Each row is a point. Each copy is the shape, with its points in the same order, stretched, turned, moved and blurred by noise. Say if it was mirrored as well.

Shape (8 x 3):
[[ 0.2  2.5 -0.5]
 [ 6.4  0.2 -3.8]
 [ 5.4 -4.6 -1.0]
 [-2.1 -0.9 -1.3]
 [ 2.9  0.6 -0.6]
 [-7.0  1.8 -7.8]
 [-2.8 -2.4  4.3]
 [-1.8  4.0  2.9]]
Copy 1 (8 x 3):
[[-2.7 -0.1  2.3]
 [ 0.7 -8.2  5.0]
 [ 6.6 -6.9  3.6]
 [ 0.3  0.2 -2.0]
 [ 0.3 -2.9  3.7]
 [-6.1  0.8 -9.7]
 [ 3.3  4.0  0.4]
 [-4.1  4.5  3.2]]
Copy 1 is: mirrored
Copy 2, 8 rows:
[[-1.1 -0.8 -1.3]
 [ 3.8  3.3 -5.6]
 [ 7.4  5.2 -1.4]
 [ 0.2  3.7  0.4]
 [ 3.0  1.5 -1.7]
 [-7.3  6.0 -1.1]
 [ 1.7  2.2  4.8]
 [-1.9 -3.1  1.6]]
Copy 2 is: mirrored

Shape:
[[-1.9  1.8 -3.8 -2.9]
 [ 4.7  3.6 -2.4  3.8]
 [-1.8 -2.5  5.0 -3.5]
 [-1.9  0.9 -3.6  1.0]
 [-5.3  4.6  0.2  4.2]
 [-2.6 -6.3 -3.7 -1.6]
 [ 4.3 -0.2  2.5  1.6]
 [-2.8  0.6  6.4 -1.1]
 [-4.5  3.2 -6.1 -3.2]]
Copy 1, 9 rows:
[[ 1.3  4.1 -1.6 -0.3]
 [-7.3  4.4  2.2  4.4]
 [ 6.8 -2.1  2.4 -5.7]
 [ 0.0  1.4 -2.6  1.5]
 [ 5.8  1.8 -1.8 10.2]
 [-0.4 -5.3 -5.1 -4.0]
 [-3.3  0.7  4.9 -1.1]
 [ 7.6 -0.3  3.3 -0.5]
 [ 3.6  4.3 -4.7  2.8]]
Copy 1 is: mirrored
Copy 2:
[[ 1.9 -4.5  0.9 -3.9]
 [ 4.7 -3.9 -4.4  5.3]
 [ 0.3  5.6  6.3 -1.4]
 [ 0.6 -3.0 -1.8 -2.3]
 [ 3.9  2.9 -5.9 -4.7]
 [-6.3 -3.3  3.2 -2.4]
 [ 1.9  0.9  1.1  6.6]
 [ 3.1  7.5  2.5 -1.8]
 [ 2.2 -5.9 -1.2 -7.9]]
Copy 2 is: only turned
Copy 3, 9 rows:
[[ -3.3  -3.1  -2.2  -2.4]
 [ -1.8   3.1  -0.3   2.1]
 [  4.8  -5.1  -0.9  -0.2]
 [ -4.6  -0.7   0.9  -1.9]
 [ -5.5  -3.9   3.7   5.0]
 [ -1.3  -0.8   0.8 -10.0]
 [  3.0   1.5  -0.5   1.2]
 [  4.0  -5.7  -0.3   4.1]
 [ -7.0  -3.8  -2.1  -3.2]]
Copy 3 is: mirrored

Shape (13 x 8):
[[ -3.2   2.8  -1.8   3.2  -1.5   0.7   3.7  -0.9]
 [  0.3   1.7   2.1  -3.8  -0.3  -2.7  -1.1   1.1]
 [ -1.7  -2.1   3.1  -7.0   5.1   2.2   2.3   1.0]
 [ -1.9   0.8   3.6  -2.6  -2.0  -2.4   4.5   0.2]
 [ -1.5  -1.7  -1.9  -1.4   1.8   0.7   4.4   2.6]
 [  1.7  -2.7  -1.6   1.4   0.9  18.8   3.6   1.8]
 [ -0.6  -1.8  -0.2   4.2   0.1  -2.5   4.2  -1.0]
 [ -3.0  -3.2   2.2   3.9  -0.9  -2.0   3.7  -1.0]
 [  1.5  -1.1   2.2   3.4  -2.2   0.4  -0.1   2.9]
 [ -3.1  -2.1   1.9   4.5   1.0   1.1  -7.8  -0.3]
 [  1.6  -2.8   1.2  -0.7  -0.8  -1.0  -2.0   4.2]
 [  5.1  -1.0  -0.1 -14.4  -2.2  -2.0   3.2  -1.7]
 [  6.8   1.5   0.6   3.8  -0.6   0.5   3.6   0.0]]
Copy 1, 13 rows:
[[ -4.5  -0.7   3.1   2.5   4.2   1.3   4.3   0.9]
 [  1.1   0.5  -1.6   0.0  -2.1  -1.3   0.1  -1.3]
 [ -5.8  -3.7  -3.0  -1.8   0.5   2.1  -4.3  -6.6]
 [ -2.6  -1.6  -1.2   3.6  -2.5  -2.6   1.2  -5.2]
 [ -5.0  -5.6   1.7  -1.7   1.7   2.3   2.3  -1.5]
 [ -1.6  -3.2   8.9  -2.5  18.2  13.8  -0.6  -4.1]
 [ -3.5  -5.7  -1.4   2.3   0.7  -1.9   5.1   0.9]
 [ -4.7  -3.9  -2.5   1.5  -0.5  -1.0   6.4  -0.2]
 [  4.2  -2.4   0.8  -0.4   1.2   2.7   6.2   3.1]
 [  4.5   1.6  -4.4  -3.9   2.9   4.7   5.4   8.3]
 [  4.0  -3.6  -1.7  -4.7  -1.9   0.5   5.2   2.4]
 [ -3.1   2.7  -2.8  -4.9  -1.9 -10.2  -5.2 -12.3]
 [  2.6  -6.0   3.4   4.7   1.9  -3.3   2.9   1.4]]
Copy 1 is: only turned
Copy 2 (13 x 8):
[[-2.9 -2.1  5.3 -0.2  1.1 -1.6 -0.7 -4.6]
 [-2.5  2.3  1.8  1.5 -3.9 -2.0  1.3 -0.1]
 [-1.2 -2.6  1.4  1.7 -6.1  1.8 -5.3  2.6]
 [-4.6  0.2  3.5  0.2 -0.2 -4.2 -2.6  1.9]
 [-2.2 -4.2 -0.7 -0.9 -1.8 -1.1 -2.7 -1.5]
 [-4.4 -3.6  1.8 -2.7 -1.5 14.1 -5.7 -5.8]
 [ 0.8 -3.1  1.7 -0.6  4.4 -3.5 -0.3 -1.3]
 [ 0.3 -1.6  2.0  1.8  5.3 -3.7 -3.4 -1.6]
 [-2.7  1.8 -0.8  2.7  2.9  0.7  2.0 -2.1]
 [ 3.2  3.5  1.3  7.7  1.6  3.1 -0.8 -7.9]
 [-1.8  2.2 -4.1  2.7 -0.8 -0.2  1.2 -1.8]
 [-3.2  3.8 -0.4 -9.7 -9.7 -4.1 -1.6  4.8]
 [-1.9 -0.9  1.9 -3.5  2.5  1.3  6.5  0.5]]
Copy 2 is: mirrored
Copy 3:
[[ -2.6   3.1  -2.1   1.4   0.5  -2.7   7.1   4.3]
 [  3.1  -0.1  -1.9   0.6   1.5   0.7   1.6  -3.7]
 [ -0.3  -3.6  -2.0  -4.7   2.0   6.0   3.4  -3.8]
 [  3.4   0.9  -3.8   0.9   0.7   2.9   9.1  -2.4]
 [ -5.4   1.5  -1.9   2.2   0.8   1.7   5.0  -0.9]
 [-11.1  -0.8   9.3  -5.9  -8.5   5.9   6.0  -1.8]
 [ -1.0   3.3  -2.8   3.4  -1.4   1.8   3.0   3.2]
 [  2.0   1.7  -1.4   3.0  -1.0   4.6   4.7   3.0]
 [  0.2   0.4   3.4   3.0  -3.9   1.6   1.5  -0.9]
 [  2.2  -0.3   6.4   0.9   0.0   2.5  -8.9   3.6]
 [  0.1  -0.5   3.3   4.0  -2.0   3.9  -2.4  -3.7]
 [  0.3   4.6  -6.2  -2.8  -1.3   5.8   7.0 -12.1]
 [ -1.2  -0.1  -1.0   3.1  -6.4   0.4   4.4  -0.4]]
Copy 3 is: only turned
